Each row of a before or after table is a point. One or more steps were done to the points. Then noise was added and the rows were shuffled. The steps act on how far a point lies along the listed directions, d1 being the first. What was done? A step turns or swaps two directions, mirrors them in a line or flattens them onto one, adds a multiple of one to another, or multiplies one. Angles are multiples of 10 degrees, from the lower direction toward the higher: turns from -170 to 170, lines from 10 to 170 but not 90. Use the fewest steps. Two steps may share a direction if one is a turn and the other turns, adds or multiplies; they go together, in the order done. Otherwise the lowest direction goes first.

Directions:
(1): [-11 -74   4]
(2): [ 38  -9 -64]
(3): [64 -7 39]
Before, 11 rows:
[[-30   2  15]
 [-32  16 -99]
 [ -7  20  -3]
 [ 25 -27 -29]
 [  9  56  30]
 [ 12 -20  -4]
 [ -2  -1 -63]
 [ 18 -16   2]
 [ 35 -21   5]
 [-51 121  29]
 [  2 -31  -9]]
After, 11 rows:
[[  23 -116  -57]
 [  35   -5   54]
 [ -30   18   14]
 [   3  -18   -5]
 [  -7   21    9]
 [ -23  -51  -28]
 [  74  -25   72]
 [ -20   17   10]
 [  -5   26   39]
 [  18   -3  -31]
 [   4   34   10]]
Steps: multiply d1 by -1; turn d2 and d3 by 150 degrees

Directions:
(1): [-23   3 -42 -55 -17  76]
(2): [ 95 -33  10 -28  -6  14]
Before (10 x 6):
[[ -5   7 -35 -43   1  72]
 [  0   3  10  13  19 -26]
 [ -9  11  27  18  17 -16]
 [108 -46  33 -17  -4  12]
 [-18  20  34  23   3 -25]
 [ 41  -5 -10 -32  -2  23]
 [-31  -5 -23  -7 -23  27]
 [ 72 -40   4  -3  11 -24]
 [  7   4   6  -5   9 -23]
 [-25   3 -13   3  15  20]]
After, 10 rows:
[[ 13   8  31  13  19  -6]
 [119 -54  31 -21  -1  13]
 [ 17   0   5 -11   8 -21]
 [ 22   1 -10 -29   1  16]
 [ 96 -48   7  -8   8 -19]
 [-56   6 -28   0 -20  20]
 [ 16  -4  12   8  17 -25]
 [  6  12  40  19   0 -23]
 [-37   8 -11   7  16  15]
 [-63  29 -40 -26   3  63]]
Steps: add -0.7 times d1 to d2

Directions:
(1): [ 61  42  10  81  16 -28  18  16  56]
(2): [ 27  69  -4 -68  20  63   0 -14  48]
Before (9 x 9):
[[ -33   18  -23 -121    4   72  -16  -21  -11]
 [   6   25   -6   -1    9    2   -2   -2   12]
 [   6   22   -7   -4    6   11    3    6   -5]
 [  -3   30    6  -44    4   34  -12  -11   14]
 [  12   41    4  -43   15   50  -16  -14   15]
 [   5    9   -4   -2    5    2   -2   -6   -7]
 [  18   20   -6   -6   -1   19   -3    5   14]
 [ -14   17    3  -79   11   55   -5  -11    0]
 [  -4   10    3   20   -4  -15   -3    3   -3]]
After, 9 rows:
[[-17 -68  -3  99 -18 -76   5  23 -40]
 [ 22   8  -5  24  -3  -2   2  11  11]
 [  8  15  -4  17   1  -7   3  10 -10]
 [  3 -10  15  55  -6 -34  -2   7  -1]
 [  0 -42  17  71  -3 -47  11  20 -20]
 [  6   4  -2   6   5  -7  -2  -3  -9]
 [  6  18  -4  19   7  -8  -3   4   9]
 [ -4  25   0 -11  -1   8  -6  -5   2]
 [ 20  -4  13  72   2 -30  -6   7   0]]
Steps: mirror d1 and d2 in the line at 30 degrees

Directions:
(1): [ -3  32  35  22 -30  10 -39  51 -36  75  55  68]
(2): [-29 -39  71  43  13  96  43 -28   4   0  29 -18]
(3): [ 20  83  -3 -44  11  66  29 -15  -3 -46 -27  71]
(4): [-33 -25 -40   4 -23  44 -13 107 -13 -70   8 -11]
(5): [ 68  63  27  60  22 -21   2  12 -44 -48  36 -55]
(6): [ 59   4 -76  71 -18  53 -16  -7  55  38 -17  -2]
Before:
[[ 14 -42   7  19   8 -27 -25  33  -8 -32  49 -72]
 [ -1 -60  17   0 -23 -48   7 -19 -12  11 -12 -50]
 [  9 -15   7  50 -11  46 -27  60 -28 -17  44 -28]
 [-33 -15  51 -22  -1 -42 -16  58 -54  20  56  29]
 [ 40  56 -19  24 -16 -11 -17   3  -5  -7  -1   1]
 [-12  32   6  -1 -21  47 -23  70   5  25  24  66]
 [-20  19 -62 -69 -21  -6   2  55   1 -37  -7  43]
 [-33 -21 -51 -41 -26 -43 -39  42  11  20   3   7]
 [ 25  17  28  40  18  19  -8 -38   5  20  16  13]
 [ 27  79 -15  41  -9  56 -17  94 -51   2  58  28]
 [ -1 -27 -22   0 -27 -57  -7 -29  14  55   3  22]
 [-79 -82  52   3 -18  -4  -2  59 -16  -3  39 -19]
 [ 16  18  82 -12   3 -35  -5  17 -43  40  40  17]
 [-10 -46  13 -25   8 -55 -33  34 -27  -9   7 -39]]
After (14 x 12):
[[ -22   25  -39  -67    3   30   12    6   16  -51  -26   26]
 [ -37  -17  -26   37  -33   98  -21   82    0   73   48   49]
 [ -86  -22   59 -119    9  -62    4   42  -58  -13   18   65]
 [  31   36  -16  -35   -2  -45  -44   59  -28  -28   38    9]
 [  22  -10   -3   46    2   -6  -33  -27   21   60   12   13]
 [   3  -17  -45   20  -35   13  -56   79  -11   22   22   11]
 [ -41  -10   87  -88    0  -57   -2   13  -39   43   19   54]
 [  29   26    2  -45  -18  -69    3   -6  -36  -29  -29   -3]
 [ -10   25   27  -86   18  -44  -19   35  -55  -53   -8   22]
 [ -51  -50  -11   -5  -22   61   -7   38   52   33   -3   31]
 [  20   17  -41  -25  -12  -13   22  -55   26    4  -31   45]
 [ -75  -36    8  -95  -12 -108  -17   68  -32  -51   -6    2]
 [ -43  -11    8  -37    2   72   55   19   -1  -69   11    5]
 [  23   38   -4   45  -28   57   -7   -2   11   29   11   29]]
Steps: turn d1 and d5 by -60 degrees; turn d2 and d3 by -100 degrees; multiply d6 by 2

Directions:
(1): [  7  24  50  -5  93  25  13 -38 -15  48 -61 -52 -48  35   2  35 -60 -51]
(2): [ 37  13  31  64  -4  -2 -22  42  -1 -17  -1   9   4  71  41 -59 -91  79]
(3): [  3   3 -29  69 -17 -28 -25 -29  70  22   8  57 -97  34  -3 -38  22 -68]
Before:
[[  1   8  14 -36  10  17   7   5 -23  -9 -14 -27  27  -6   0  15  -7  32]
 [ -4   3 -20  16 -28 -10   1  10  23   3   9  17 -10  16   1 -31  18  12]
 [  5  -5  11  -5  24  -3  10  -9  -2  15   1  -8 -10   9  -3  -5   0 -14]
 [  7  -5 -25  40 -48 -23 -16  28  20 -16  41  28  -4  15   7 -39   5  32]
 [  3   4  33 -22  26  16  21  21 -37   4 -26 -44  42   5   8  16 -28  37]
 [ -2   7   9   9  10  10 -11 -22   2   6 -14 -14 -35   1   7   1  -3 -25]
 [-13 -11  -8 -40  -3   4   6   1 -17 -10  -5 -16  42 -18  -8  17   5  15]
 [ -1   1 -18  34 -13  -7 -12  -3  21  11  12  16 -33  -1  -3 -12   9 -24]
 [  9  -5   0 -21   5   0   7  23 -23 -11  -2 -16  32 -16  -2  -5 -10  27]
 [  3   1  20  -8  29  23  15 -11 -23  -2 -18 -34  16   2   0  24 -21   6]
 [  8   6   0 -14  16   5   3   8 -10   9  -2 -16   0  -8   5  11 -12 -11]]
After, 11 rows:
[[  3   8  30 -69  15  31  19  26 -61 -28 -18 -54  88 -23   2  30 -18  82]
 [-15 -12   5 -72   0  14  11  22 -53 -26  -2 -39  94 -29  -3  28  -7  58]
 [  4   2  53 -71  31  36  37  46 -88 -18 -25 -84 121 -17  14  39 -44  98]
 [-11   8 -23  19  -5  -9   6 -25  39  28  -7  15 -59  13 -13 -14  33 -52]
 [  1   3 -34  69 -16 -18 -24 -21  57  26  12  42 -85  17  -7 -28  21 -63]
 [ 13  -8   4  13   1 -11  -1   8   4   1  13   9  -7  16   2 -27  -6   6]
 [ 12   3   0  -9   1   3  -2  25 -18  -6   8 -13  24  -6  13   0 -21  21]
 [  7   2  -1  40 -20  -3 -24  -4  18  -5   4  15 -41  20  16 -33  -9  -6]
 [-15   5 -19  11  21 -11   5 -40  33  39  -3   1 -74  -1 -20  17  39 -89]
 [  3  -6  14 -60  25  18  26  26 -60 -12 -11 -48  70 -37  -5  24 -17  41]
 [  7  -6  28 -18  12  29  18  26 -46 -34  -7 -42  67  -2  11  15 -38  68]]
Steps: swap d1 and d2; multiply d3 by 2.5

Directions:
(1): [  33  -24   22   59  -85   50  -42   11   -9    2  -28   -8  -29  -64
    8   10    0  -33   43 -107]
(2): [ -8  94 -45  12  26 -15  19   3 -27 -16 -36  66 -81 -37 -15  84 -22  23
  50   8]
Before:
[[ -24  -23   16  -28   32  -10   15   -6   -3    6    5  -18   42   42
    24  -21    1   12  -43   45]
 [   0   22   27  -31   23  -23   28    2   14  -12   -2    1   20    7
    -4   -8    2    4  -18    3]
 [   7   61  -17   15  -10    8   -3   35  -43   -5  -31   21  -66  -47
   -24   83  -15    0   39   -9]
 [  16   20   -5    4   -7   39   -5   -8   -8    4   -1   16   -6  -17
     5    8   13   14    0  -35]
 [ -45  -38    0  -76   80  -54   15  -12   29   14   40  -22   68   79
     2  -43   27   29  -68   99]
 [ -20  -16   16   -5    0    0   18   16    5   16   15   -4   19   10
    -5    1  -15   19  -17    7]
 [ -24  -16   10  -44   33  -21    7    3   16    0    3   -7   31   36
   -10  -21    3   -3  -20   60]
 [  25 -103   42  -15  -22   22   -8   12   23   23   54  -81  102   45
    25 -121   29  -40  -51   -1]]
After, 8 rows:
[[  -7   33   -9    1   -2    0   -2   12  -12   -3  -38   30  -40  -30
   -15   48  -15   -4   45    2]
 [ -17   49  -15    9    9    1   11    2  -26   -2  -41   29  -41  -20
    17   56  -18   15   20    1]
 [  10   37   18   -6    1   -7   17    5    6  -15  -25   10  -12  -20
    -6   18   -6   -1    6  -35]
 [ -22    6    7    0    3   -6   18   22   -1   17    3   15  -11  -16
    -9   28  -23   26   -1   -6]
 [  12   -5    4  -14    6   27    2  -17   -1    8   16   -7   29   11
     4  -25   17   14  -28  -19]
 [ -18   85  -50   19   13   -7   -9    7  -25  -14  -52   72 -104  -62
   -15  109   -7   26   67  -25]
 [  24  -65   45    4  -51   35  -35   31   -2   24   20  -64   43   -9
    -5  -31   17  -32  -25  -27]
 [ -23  108  -64  -44  104  -47   67    8  -28  -10    2   63  -38   21
   -10   41  -18   36    7  104]]
Steps: turn d1 and d2 by -130 degrees

Directions:
(1): [-18 -75 -52  87 -46 -17  32  21  35  55 -41  33  17 -26  87  42 -41  20
 -39 -30  33  14  19 -14 -30 -31   4   7  38 -12 -19 -26]
(2): [-52   7  -5 -33  -4  57  14  47 -12  43 -20 -27 -46  63  15  11 -22 -63
  11  -6   7 -92  79  27 -19 -33 -11  41   8  25 -31  65]
(3): [  17   32  -49   -1  -36  -23   38  -45    2  -29   59   34    0    2
   -2   18    3 -121  -85  -45   -2   -4  -31   67   -8   -3   29   20
  -24  -46   16   10]
Before, 9 rows:
[[   6   69   63  -87   42   30  -27  -13  -34  -34    8  -49  -42   55
   -66  -45   39   -9   57   34  -16  -57   -4   10   16   35   11    2
   -22   22   -8   49]
 [   1   66   11  -70   16   36   -4   -7  -29  -33   59   11  -33   63
   -37  -16   22 -121  -26    9  -12  -54   -2   71   -5   22  -11    6
   -42   11    0   46]
 [  -3   27   -9  -41   -1   19   25  -20  -16  -25   52    4  -35   21
   -26   -5   -2  -58  -16  -21   13  -28   28   43   18   -7    8   19
   -23   14   -6   40]
 [  26  -43   -4   71   15  -51    9  -15   35   -5   -2   18   22  -47
    21   16    6   78  -14   21    3   63  -24  -19    1   -3   -9  -23
     9   -1    9  -58]
 [  -9  -44  -11   38   18   -6   11   17    7   18  -43   -3   25  -16
    14  -13   15   85   40   16   12   34  -13  -26    1   13    6  -45
    25   -4  -21  -20]
 [   3  -42  -50   37  -31  -19   41   11   18   -2  -25   13    2  -41
    40   35  -21   -1  -32  -31   14   18   -2   -3  -18  -24    0   11
     7   18   -2  -31]
 [  19  -69  -56   66  -39  -34   47  -36   26   20   -5   49   16  -27
    69   27  -37  -24  -64  -21   25   39  -13  -17  -25   -4   33  -12
    14  -35   -8  -35]
 [ -20  -46  -26   38  -13   -9   15    9   26   20  -21   13   20  -35
    55   15   -3   44  -15  -12   24   11   -1  -11  -30  -10   -8   -2
    10    5  -12    6]
 [   7   16  -34   44  -34  -34   28  -33    2  -30   37   36   17  -27
    25   25    3  -61  -71  -33   19   15  -12   56   18    7    1    7
    -3  -31   29  -26]]
After:
[[ -3 -13  -8   6   4 -14   2 -11  15 -13   5   5  19 -35  17  -1  17  37
   -6  -1  10  18 -23  -3 -15   8  -7 -10  -8   4   3   8]
 [-22  24   1 -37   9  44  -1  27 -16   9  19  10 -33  60   4  -3   2 -80
  -12  10   4 -62  31  46 -17   4 -20   8 -14  26 -20  41]
 [-10   8  -5 -29   0  23  21  -3 -11  -5  31   0 -35  21 -11  -4 -12 -31
   -2 -15  19 -30  40  27  14 -15   0  17 -11  23 -16  36]
 [ 38 -34 -14  24  -4 -31  16 -46   8 -16  10  30  15 -27  18  -1  -8   4
  -28   7   5  53 -36 -31  -1  22  28 -30  -4 -25   6 -34]
 [ 32 -29  -4  59  17 -53   7 -27  31 -16  12  17  25 -45   7  12  15  64
  -20  21  -3  66 -33 -12   5   3  -3 -24  -2  -8  18 -57]
 [ 20 -11 -20   3  -6 -18  21  -5   4 -33  -8  -2   1 -40  -3  13   0  10
   -8 -14   0  28 -20  -6  -3  -4  -3   2  -7  22  12 -30]
 [  2 -25 -19  26  13 -13  19   0   1   0 -20   3  27 -14   1 -15  23  52
   21  10   4  34 -31  -6   4  18  12 -40  11 -17 -13 -18]
 [  5  12  -8  33 -12 -24   8 -19  -4 -28  22  18  20 -29  14   7   8 -11
  -31 -13  15  19  -5  29  27  12  -9  -5   1 -12  28 -32]
 [-20  23  20 -34   4  33   4   9 -12  14 -21 -27 -42  54  -1  -8   4 -23
   23   6   8 -72  27  15 -13   2  10  19   5  14 -28  51]]
Steps: flatten d1 and d2 onto the line at 110 degrees; multiply d3 by 0.4
